Each point is reached from the start by the listed moves, each made once or not at all, plus a little noise. Is the number of moves made odd or even? Then give how often each move was made.
(in the rows, 128 means zero)

Moves:
(1): [153 158 103 141 177 161]
(2): [119 122 119 124 125  52]
(3): [128 133 181 123 193 158]
Start: [ 80 149 130 114  74 110]
Points:
[ 69 149 172 105 135  66] -> even (0, 1, 1)
[106 185 157 122 187 172] -> even (1, 0, 1)

Moves:
(1): [155 132 118 132 138 124 126 138 123 116]
(2): [134 116  84 130 107 137 143 139 124 126]
(3): [156 117  98  87  95 126 127 117 125 110]
(4): [131 124 133 101 136 130 141 142 135  99]
(5): [167 119 149 119 127 145 133 117 127 102]
(6): [119 142 129 127 129 138 120 126 114 129]
(7): [110 135 141 147 134 116 137 139 109 119]
(8): [134 142 124 134 123 120 112 141 134 117]
(9): [132 128 157 119 118 135 144 124 125 133]
Start: [146 130 122 141 141 129 136 131 127 127]
Points:
[164 127 110 152 126 154 158 139  88  93] -> even (0, 1, 0, 0, 1, 1, 1, 0, 0)
[183 131  80 112  91 137 167 144  79  91] -> even (1, 1, 1, 0, 0, 1, 1, 0, 1)
[212 116 108  80  87 143 176 153 109  37] -> odd (0, 1, 1, 1, 1, 0, 1, 1, 1)
[177 143 181 147 134 132 149 141 106  88] -> even (0, 0, 0, 0, 1, 0, 1, 1, 1)
[173 118 113 154 126 145 164 144 103  92] -> odd (0, 1, 0, 0, 1, 0, 1, 0, 0)
[163 157 122 168 154 110 128 166 107  95] -> odd (1, 0, 0, 0, 0, 0, 1, 1, 0)
[249 125  91  65  90 160 157 150 108  37] -> even (1, 1, 1, 1, 1, 1, 0, 1, 1)
